Each point is reached from the start by the listed moves, each made 0, 1 or 2 times, or once backwards (-1), plus a little noise. Say if it took an odd or an even number of moves. Then give how often each move was made.

Moves:
(1): [ 55 -47 -25  42  19]
(2): [ 21  41 -19  -4  -7]
Start: [-13   1  15   9  -6]
Points:
[ 21 -89  11  55  21] -> even (1, -1)
[  9  44  -4  12 -15] -> odd (0, 1)
[ 83  36 -50  46  -3] -> odd (1, 2)

Moves:
(1): [ 33  22  -2  -8   8   0  -5  -3   1 -13  -2]
(2): [-14  34  -4  17  -6  19  -4   9   4  -6  10]
(3): [  9   6  35   2 -12   6   4   8  19   0  -9]
(4): [  2  -7   0  21  -2 -10   1  -2  -3 -15 -14]
(5): [-8  4  2  2 31 -6 -2 -3 -3 -5 -9]
(6): [  4 -23  -3   0   7  33  14   3  -5  -1 -14]
(7): [ -5  10   4   1  -3  -7  29 -11 -10  -1  10]
(8): [ 13   7  -9   7  -5  -9   2  44 -14  21  -1]
(9): [  7  -1 -16   0  11  -4  15   3  39  -4   1]
Start: [  7   4  15  20  -7  16 -11  -1  16  -8  -5]
Points:
[ 40  24   1  86 -10  10  -7  75 108 -33 -40] -> even (0, 1, 1, 2, 0, 0, -1, 1, 2)
[ 58 116  50  97 -72   4  -8  74  88 -38 -12] -> odd (1, 2, 2, 2, -1, -1, 0, 1, 1)
[ 43  48  79  -2  61 -52  68 -66 121 -51 -14] -> even (1, -1, 2, 0, 2, -1, 2, -1, 2)
